Rows are points. Examples show where two turns around zero, p and q, send a point. Write where each new point lands after one turn and then the other. Backwards means that the second turn is done in reverse. Each puzzle has new turns, and all numbers are rounded.
In the rows, zero is written as 128.

Turn p:
[ 93 127 105] -> [100 158 139]
[ 85 153 100] -> [114 181 145]
[141 179 146] -> [181 143 137]
[176 121 133] -> [149  99  95]
[145  59 156] -> [ 95  59 125]
Turn q:
[ 97 115 117] -> [104 147 111]
[138 113 108] -> [141 128 104]
[109 152  99] -> [135 170 131]
[ 88 148 125] -> [104 163 142]
[207 111 192] -> [155  31 152]
Where do these land?
q, then p: [ 94 157 123] -> [157 145 158]
q, then p: [207 140 114] -> [142  73  71]
p, then q: [136 117 153] -> [120 106 112]
p, then q: [ 75  99 122] -> [ 74 142 153]

Turn p:
[ 86  61 101 107 175 105] -> [ 93  63  77 127 151  87]
[157 163 138 104 129  98] -> [126 172 149 116 125  95]
[157 126 145  95 116 141] -> [122 132 163  92 131 128]
[ 95 140 139 179 157 166] -> [138 130  99 167 163 178]
[189 161 112 132 102 132] -> [180 161 159 105 108 123]
[166  98 145 108 106  78] -> [120 112 178 126 108  75]
[ 46 146 116 169 111 177] -> [115 125  71 161 110 210]
Turn q:
[ 87 114 189 130 174  94] -> [141  79 206 125 124 113]
[173 132  71 146  77 177] -> [122 192  55 146 122 155]
[117 146 147  96 104 170] -> [ 81 156 138 101 112 139]
[101 168 146  59 147  87] -> [ 92  79 142  68 143  86]
[154  91 139 153 178 135] -> [187 130 154 130 142 159]
[130 174 146 165 119 151] -> [132 176 139 133 101  93]
[101 101  94 129 144 105] -> [128  98 125 156 169 131]
[161 100  92 146  81 104] -> [140 114  64 162 110 147]
Where do these land?
q, then p: [128  83 105 174 166 145] -> [179 141 148 142 180 145]
p, then q backwards: [167 146 120  98 197 156] -> [146 160  84 100 191 143]
q, then p: [144 172 132 152 120 144] -> [132 171 131 132  98 109]
p, then q backwards: [114  98 170 158  84 112] -> [ 82  88 164 148 106 119]
q, then p: [ 83  71 126  92 159  64] -> [112  37 138 140 182 124]
q, then p: [113 164 136  82  88 157] -> [ 74 144  87 122  96 140]
q, then p backwards: [181 161  95  98 123 136] -> [117 157  77  93 157 147]
p, then q: [ 94 129 141 169  87 111] -> [122 161 127 181  95 130]

Turn p:
[142 149  98 172 117 130 154 122] -> [133 145  76 159 133 144 138 130]
[150 122  99 115 124 141 141 158] -> [141 121 109 114 166 142 109 133]
[111 128  91 174 161  35  82 128] -> [ 97 156  84 144  73  58  70 149]
[137 188 185 160 107 151  97 135] -> [173 181 159 139  90 156 160 157]
[157  96  96  97 127 146 129 112] -> [124  99 132 134 159 147  93  97]
[ 94  96 187 154 142 141 151 129] -> [104 116 164 147 136 102 185 157]
[135 115 171  94 177 124 167 123] -> [138 118 161 118 162  77 160  96]
[ 94 131 125  89 120 155 106 120] -> [103 124 155  90 118 158 127 114]
[133 126 101  96  78 129 125 125] -> [140  91 113 107 116 167 108 119]
Turn q:
[150 106 189 140 166  79 123 120] -> [162 110 160 181 160  87 125 155]
[110 106 120 134  89 181 101 140] -> [ 93  86 134  97  99 163 134 125]
[108 156 113 163 106 164 131 114] -> [100 143 133 133  92 159 151 101]
[135 119 138  97 150 125 182 109] -> [125 155 117 123 184 114 153 140]
[ 88 153 122 125  74 134  77 162] -> [124 112 157  79  60 129 105 109]
[171 144 142 105 146 126 131 105] -> [167 132 127 137 169 139 134 112]
[133 132 100 136  91 120 172 150] -> [124 141  83 107 103 107 160 128]
[121 111 138 111 173  80 136  95] -> [126 146 136 158 178  89  99 133]
[ 97 153  96 145 113 187 102 189] -> [112 134 128  88  56 187 119 150]
[169  98 122 125 171  85 126  95] -> [147 118 102 177 180 106 100 127]
Where do these land?
p, then q: [136 111 184 182 119 117 101  93] -> [134 107 138 157  70  99 182 137]
q, then p: [155 102  95 121 151 154 149 154] -> [109 144 107 103 173 149 103 137]
p, then q backwards: [123 100 114 104 151 129 119  77] -> [103 121 122 138 107 123  97  78]
q, then p: [150 134 134 101 133 161 120 110] -> [119 139 156 135 160 133 133 102]
q, then p backwards: [150 189 117 105 140 104 153 158] -> [158 199 136 132 138 116 124 157]
q, then p: [113  97 111  99 138 113 105 143] -> [114 129 151 103 118 117  87 141]
q, then p: [ 98  98 126 141 167 101 143 147] -> [126 152 111 103 112 107 118 178]
p, then q: [103 159 177 105  81 138  86 119] -> [144  92 146  77 133 131 192 120]
q, then p: [146 188  95 225 120 137 145 150] -> [154 122  58 165 112 211 160 145]
q, then p backwards: [ 94  99 153 111 157 152 127 123] -> [110  89 133 129 140 165 109 153]
q, then p backwards: [139 129 101 115  51 104 159 134] -> [ 95 161 120  99 138  74 176 120]

Turn p:
[103 134 143 139 132 119 158 143 171 152 137] -> [ 95 102 100 121 138 105 125 140 143 141 159]
[125 112 139 111 113 149  50 139 106 140 130] -> [167 135 156  99 106 144  69 129 102 130 120]
[158 120 115 145 101 118 155 150 145 128 129] -> [143 125 125 147 121 116 161 153 133 127 163]
[104 112 107 103 118 101 149 107 153 122 137] -> [117 126  83 106 104 128 156 113 133 125 129]
[104 121 149 135 164 109 147 133  95 148 124] -> [104  97 114 162 138 133 112 113 115 150 104]
[ 98 120 150 147 110 117 124  88 121 111 131] -> [103 154 126 135 103 132 116  84 133 136 138]
[111 165  61 139 133 168 158 109 128 142 148] -> [134 158  90 115 194 168 149 133 155 127 136]
[155 121 134 142 137 115 100 122 152 143 127] -> [153 109 141 124 127 100 116 114 138 111 140]
[155 113 129 122 155 158 127 138 116  97 124] -> [128 116 174 124 139 148 150 132 115 115 113]
[155 117 161 129 147 117 164 137 130 139  76] -> [117  90 153 162 116 101 148 142 156 152 105]
[ 99 178  99 136 114 125 121 149 101 101 123] -> [112 174 107 149 137 155 108 160 125  98 117]
[169 123 149  88 112 140  84 122 117 113 150] -> [161 150 168  94 113 107 126 125  87 125 112]
Turn q:
[116 126 143 116 142 122 126 145 152 162 106] -> [107 144 124 109 127 119 111 122 138 159 101]
[123 131 151 127 124 177 144 149  31 158 160] -> [118 149 129  90 139 129 213 160  73 139 167]
[114 116 143 118  96 117 158 108 129 112 153] -> [136 122 151 139  88 128 158 108 141 117 135]
[125 117 122 116 115 112 101 113 113 115 108] -> [114 135 152 156 135 121 113 124 110 113 128]
[128 113 137 138 146 117 107 128 137 128 181] -> [126 112 131 118 145 109 132 114 161 133 171]
[132 125 151 134  72 114 123 155 136 122 116] -> [129 150 158 156  99 131 127 164 147 144 125]
[147 121 151 151 153 114 143  80 156 119 123] -> [157 122 111 155 148 121 137  82 155 129 106]
[114 125 152 141 149 110 125 137 138 105 119] -> [114 104 138 142 147 135 132 125 151 142 111]
[141 167  59 108 146 111 129 153 123 153 127] -> [117 131 101  77 130 120  89 159 119  77 117]
[116 101 114 147 102 130 127 135 115 121 117] -> [126 114 133 155 109 111 129 149 108 135 133]
[116 169  77 125 139 133 106 104 156 131 115] -> [111 130  84 129 126 149  77 114 123  94 128]
[163 124 135 116 152 179 146 130 150 109 111] -> [179 120 124 111 143 164 117 115 110 155 113]
Where do these land?
p, then q: [123 108 118 105 118 121 134 131  85 116 136] -> [137 147 112 134 122 134 149 151  89 124 122]
q, then p: [134 156 113 162 127 161 160 123 140 109 114] -> [165 129 146 132 139 166 157 150 145 126 141]
q, then p: [159 160  89 100 142  89 107 152 193 109 165] -> [136 121 164  46  97 107 117 129 120  70 135]
q, then p: [169 132 106 100 132 110  88 150 166 111 118] -> [140 117 172  97 123 105  85 128 116  90 119]
p, then q: [100 153 138 136 101 162 145 125 163 130 111] -> [ 97 131 120  92 104 145 103 119 161 142 139]
q, then p: [130  95 130 141 117 100 125 148  90 151 129] -> [106 109  99 166 112 105 123 141 107 126 126]
p, then q: [125 147 137 125 125 130 148  96 140 147 100] -> [119 137 107 126 114 119 100 112 152 131 103]
q, then p backwards: [139 104 166 125 123 137 121 120  85 157 149] -> [167 135 142 129 102 144 160 110 135 117 163]
q, then p: [117 129 151 123 153 107 114 149  89 122 137] -> [ 80  94 119 127 132 130 128 126 117 139 114]
p, then q: [125  81 141 104 161 123 121 146  99 159 141] -> [138 144 142 138 142  82 137 127  73 147 131]
q, then p backwards: [ 98 149 113 160 122 160 125  95 135 129 118] -> [ 90 114 107 141 122  90 148 131 107 130 143]
q, then p backwards: [118 122 133 155 116 136 146 101 152  96 116] -> [128  98 114 145 136  99 137 123 100 139 104]

Turn p:
[126 165 134 110 169 121 134 126 162 113 124  76] -> [152 138  75 121 103 143 174 149 118 132 130 103]
[131 182 130  98 142 121  99  99 153  52  85 148] -> [156 164 108  83 123 218 144 124 102 142 126 153]
[ 90 132 159 169  63 108 216 145  81 148 175  89] -> [170 156 102 180 161  11  98 118 121 103 141 150]
[172 132 163  79 169 145 108 146 141  68  86 136] -> [116 166 140  99 144 197 158 165  80 145 106  97]
[ 69 106 117 111 119 140 186 121  88 157 147 130] -> [ 97 151 133 163 130  68 144 117 138 102 169 167]
[ 76 155 189 125 126 101 156 134 118 136 196 127] -> [151 114  90 152 159  73 138 113  77 152 183 144]
[122  84  76 175 125 135  79 178 141 147  84 146] -> [ 82 104 151  65 108 128  70 138 178 109 118 101]
[126  88 101 176  89 197 111 142 131 191 132 152] -> [108  84 189 134 121  93  82 167 197 133 134 142]
[124 149 165 108 143  66 121 118  95 128 129 102] -> [137 149  87 157 140 138 129  82  94 132 147  91]
[ 79  96 158 158  83 140 153  92  80 162 170  83] -> [171 129 155 188 135  56 116 110 144  96 187 127]
[172 111  70 183 164 159  99 135 116 132 119 163] -> [ 89  75 153 122  94 164  84 157 138  92  88 135]
[178 123  92  57 121 125  97 119 170  80 157 138] -> [135 129 167  93  90 159 183 102  98 173  73 135]
[174 170 111  91 137 136  99 130 141 137  83 151] -> [104 145 118 127 116 194 127 138 146 175  93 127]
[154  98 129 151 143  98 136 107 174 140 106 151] -> [123  89 122 109 169 150 147 114 158 106  98 117]
Turn q:
[162 153  64 104  96 154 140 134 133 169 150 204] -> [128 123 100 120 164 120 168  78  69  64 156 169]
[ 78 143  92 130 100  98  97 144 168 152 124 172] -> [141 127 106 115 122  94 133 136 165  47 144 157]
[116 129 206  45 136 136 141 102 118  73 178  75] -> [ 40 138 166  91 114 118  94 134 110 165 106  37]
[129  94  73 184 103 180 145 151 126 151 112 165] -> [192  72 122 138 149 138 123  89 114 113 134 188]
[167 175 210 134 125 151 132 119 167  58 118 107] -> [103 156 117  77 186 139 111 174 126 180  61  99]
[165 116 153 121 142 154 103  72 137 104 131  52] -> [135 161 165  94 105 105 132 132 110 211 102 104]
[188  72 199 129 141 143 124 157 149 116 131  89] -> [123  93 142 156 144  98 123 183  91 198  86 102]
[ 80 141 132 148  94  73 129 143  81 201 128 138] -> [107 102 109 160  59 164 165 130 166  74 127 153]
[ 88 162 122 150 128 133 137 147 148 141 167 157] -> [117  98 129 101 157 138 151 125 166  87 146 133]
[130 108  52 129 126  73 156  85 111  95 125 127] -> [192 170 111 144 101 141 122  83 124 106 158  78]
[135 149 112 109 133 135 131 158 130 103  93  77] -> [135 146 119 103 116 148  90 168 107 153 156 133]
[119 109 137 125 149 158 168 113 153 186 104 183] -> [104  94  79 155 155  96 137  76 145 142 137 166]
[ 90 111 125 131 126 113  95 129  76 143 107 169] -> [118 138 150 177 104 137 110 108 152  86 118 162]
[143 131 115 153 191  90  94 139  94 101 123  76] -> [156 174 175 160 115 158 132 175 147 164 160 110]
Where do these land?
p, then q backwards: [160  82  77 105 146 157  81 150 124  81 168  89] -> [129 103 134 106  69 118  88 109  92 130 184  62]
p, then q backwards: [132 116 179 171  69 161  88 177 134  90 176 147] -> [145  80 106 125 129 196  97 163 164  65 132  81]
q, then p: [111 170 116 129 109 178 172 159  87  91 148  82] -> [111 144 204 155 102 127 155 165 118 163 175 117]
p, then q: [172 170 135 118 181 106 179 114 140 126 124  88] -> [194 122  99 123 134 185 103 113 112 144 165 151]
q, then p: [105 174 173 102  75 170 133 102 139 116 114 153] -> [ 94 177 131  95 111 178 154 104 149 134 174 149]
p, then q: [ 94 184 150 132 147  94 116  95 122 150 173 177] -> [158 109 170 163 134 110 167  52 126 110 140 138]
q, then p backwards: [137 120 173 148 152  83  73 144 105  99  58 161] -> [180 164 125 137  94 177 186 126  79 151  85 121]
p, then q: [122 185 150 125 184  94 136 129 167  89 154 135] -> [146 119 137 156 119 158 116  70  71 120 180 140]
q, then p: [117  97  75 117  80 145 146 143 159 187  79 146] -> [108 110 180 116 117 138 106  54 117 110  78 168]
q, then p: [131  94  67 163 159 154 161 133 128 172 161 125] -> [137  73 169 178 154 102 161 115 114 100  97 134]
q, then p: [153 147  92 119 145 100 108 151 124 163 149 106] -> [134 131 120 147 137  74 118 139  88 134 109 156]
q, then p: [141  89 148  96  86 120 135  96  84 104  84 166] -> [157 149 130 128 108 188  66 111 163  99 147 132]
q, then p: [162  83  85 128 188 138 145  66 126 155  88  66] -> [146  71 113 216 132 103 106  89 177 168 100 137]
q, then p: [120 105 120 162 118  71  90 131 145 114 131 121] -> [158 141 109 101 146 124 115 145 121 137  69 102]
p, then q: [ 64 102 180 105  81 147 158 128 136 184 115 159] -> [ 97 117 126 142 166  98 194 142 191 121 169  84]

Turn p:
[114  89 146 136 124 102 175 144 105 132 132 131 225 135] -> [ 80 165  92 160 152 144 130 103  91 184 145 148 155 173]
[127 156 140 114 106 141 117  71 138 149 106 137 143 143] -> [151 154 138 132 146  87 111 124 123 133 155 110 146  87]
[125 104 104 201 151 119 161  77 151 151 123 136 118 102] -> [121 108 114 121 159  93 107  98 143 151 145  94  54 155]
[169 128 164 163 101 132 107 129 140  94 124  99 114 151] -> [179 152 153 161 140 152 154 149 139 107 140 121 109 147]
[119 152 127  96 104 170  92 172 133 158  97 169 161 117] -> [117 121 134 169  80 108 133 111 127 132 105 100 198  96]
[102 143 160 162 179 155 138 142  88 104 171 109 114 146] -> [117 101 102 140 173 186 123 181 118 131 101 124 103 112]
[165 124 121 105 141 121  86 103 131 116 178 106 155  64] -> [151 146  49 108 100 134 106 135 157  89 153 126 141 148]
[ 89  97  86 126 125  93 133 116 131 169 149 138  51 160] -> [115  95 169  71  98  86 115 162 105 151 119 152  73 129]
[180 140 122  74 117 108  84 145 115 129  93 171 124  95] -> [122 150 122 121  91  81 167 116 164  76 108 137 180 125]
[ 95 169 101 140 127 155  91 133 133  69 106 202 149 117] -> [103 134 136 179 124 115  84  94 109  61  74 103 138 100]
[137 180 161 134  89 131 160 163 118 125 144  57  68 153] -> [182 104 167  94 141 193 193 154  94 127 142 119 122 107]
[112 128 115 153 171 100 141 101 168 165 120 102 160 126] -> [106 108 129 109 160 115  87 121 141 154 176  99 129 163]
[160 132 108 110 143 140 147 156 151  94 175 161 129 131] -> [ 88 162 124 117  91 176 126 120 148 105 115 122 109 117]
[148  97 111 115 125 152 119 141  67  83 111  86  86 149] -> [183 131 137 114 141 154 144 142 146 131  60 183 124 135]
[ 79  81 155  91 116 103 170 126 149 181  91 116 125 130] -> [107  90 152 125 124  95 140 109 115 190 182 182 141 123]
Turn q:
[ 85 112  78 103  92 190 148 107 170 136 109 181 119 104] -> [125  93  89  97 114 171 110  41 141 133 155 160 165 131]
[126 155 147 122 140 145  67 123 100 168 133  94 122 171] -> [155  79 173 145 125 123 149 154  84  89 109 109 126 136]
[131 116  88 131  99 133 110 107 158 148  79 117 157 128] -> [ 87 108 119 139  72 159 112 124 115 117 146 133 156 122]
[169 110 162 122 183 136 147 175 134  70 151  93 111 105] -> [147 164 156 151 135 108 155 126 187 176 119  93  68 121]
[ 98  64 121 152  92 170 144  97 129 139 113 164 148  94] -> [138 127 130  92 107 156  97 108 139 148 196 181 162 133]
[ 69 134 128 142  89 134 127 141 156 184  82 149 136 113] -> [ 96 105 129 147 148 158 134 106 111 115 155 171 200 112]
[170 124 107 144 167 120 176 165 103 122 172 110 114 128] -> [145 148 109 160 158  88 103 134 155 131 145  98  68 129]
[143 149 154 106  95 107  95 147 100 144 101 142 139 198] -> [126 122 125 142 138 172 154 168  57 105  95 143 108 129]
[123 180 131 128  99 111  57 150 102 134 144 127 169 144] -> [118 107 140 129 148 166 143 186 115  83  94 107 148 172]
[ 94 106 127 124 115 149 150  86 195 164 127 170 175 124] -> [143 129  92 134  96 141 113  90 108 163 151 153 209 151]
[160  94 123 118 193  85 145 130 122 101 149 143  85  85] -> [136 133 113 107 143  80 104 143 175 188 110 108  93  83]
[176 139 162 104 127  99 147 130 109 110 177  72  96 107] -> [142 179 146 109 149  97 145 140 128 126 127  51  92 104]
[114 184 141 122 119 140 119 100  98 146  82 136 166 139] -> [112 132 166 135 125 151  98 122  86  94  87 152 153 149]
[156 126 126 182 156 109 154 124 145  71 151 136  67 126] -> [ 98 140 110 102 138  53 150 122 157 162 133 133  74 140]
[108 127 127 120 154  91 135 140  99  83 151  84 116 156] -> [153 156 121 132 123  94 156 156 159  91  98 127  96 108]
Where do these land?
p, then q: [158  88 169 104 129 105 152 125 100 151 144 157 176 136] -> [121 120  81 158 174 108 101 110 126  89 118 143 166 152]
q, then p backwards: [136 136 183 163 145 137 168 176 133 105  93 116 147  96] -> [156  88 156 135 132 130 160 125 149 111  90 153 155 193]
p, then q: [ 92 102  84 114 162 121  95 134 111 118  86 143  77 156] -> [110 124 136 124 125 164 161 161 115 186 102 177 141  87]
p, then q: [ 98 172 135 160 115  83 180 124 153  93 142 108 173 113] -> [203 116 157  99 113  88 111 125 141  86 108 132  98 155]
p, then q: [149 185 167 163 150  81 113 135 164 104 106  99 147 106] -> [180 162 125 149  89  87 158 130 169 128 118 121  91 171]
q, then p: [154 131 124 137 128 141 125 132  66 112 105 100 115 153] -> [142 104 141 143 126 137 164 149 130  84 113 157 101 106]
p, then q: [ 61 124  95  77  93 157  79  80 119 192 131 136  93 134] -> [ 97 130 126  94 158 189 105 216 126 147 140  87 151  76]
q, then p: [135 169 170 168 182 133 151 117 161  79 144 110 153 131] -> [111 138 198 121 178 104 153 144  96 132 172  97 134 137]
p, then q backwards: [ 91  79  83  97  70 164  75  70 145 139 141 148 140 115] -> [138  85 101 123 195 126 189  48 117 144 120 122 150 152]
p, then q: [141  93 171  65  53 126 134 132 138 120 193 158 125 130] -> [ 97 149  99  75 213 155 101 102 123  92 152 118 129 172]
p, then q: [162 126 135 175 152  96 141 156 127 115 141 105 132 100] -> [156 124 102 153  98 105 150  89 125 109 132 143  89 131]
p, then q backwards: [157 115 136 116  72 131 155  92 153 145 132 175 117 137] -> [147  95 155 135 132 128 180 112 141 102 117  78  96 138]
q, then p: [135 149 123 176 165 136 120 165  91 133 134 151 109 128] -> [ 87 101 156 143 132 119 127 171 158 120 126 145  98 150]
q, then p: [144 137  85 100 178 144 137 134 101 133 111 116 100 101] -> [170  95 127 143 121  94 116 133 163  97 155 146 109 149]
p, then q backwards: [ 90  89 102 109  94 145 114  93 168 176 146 100 107 156] -> [165  56 139 143 170 149 129  72 107 144 123 136 130 118]
p, then q: [145 151  85 125 160 148 111 182 119 134 101 127 139 156] -> [122 146 166 172  84 164 149 119 113 131 124 149 157 124]
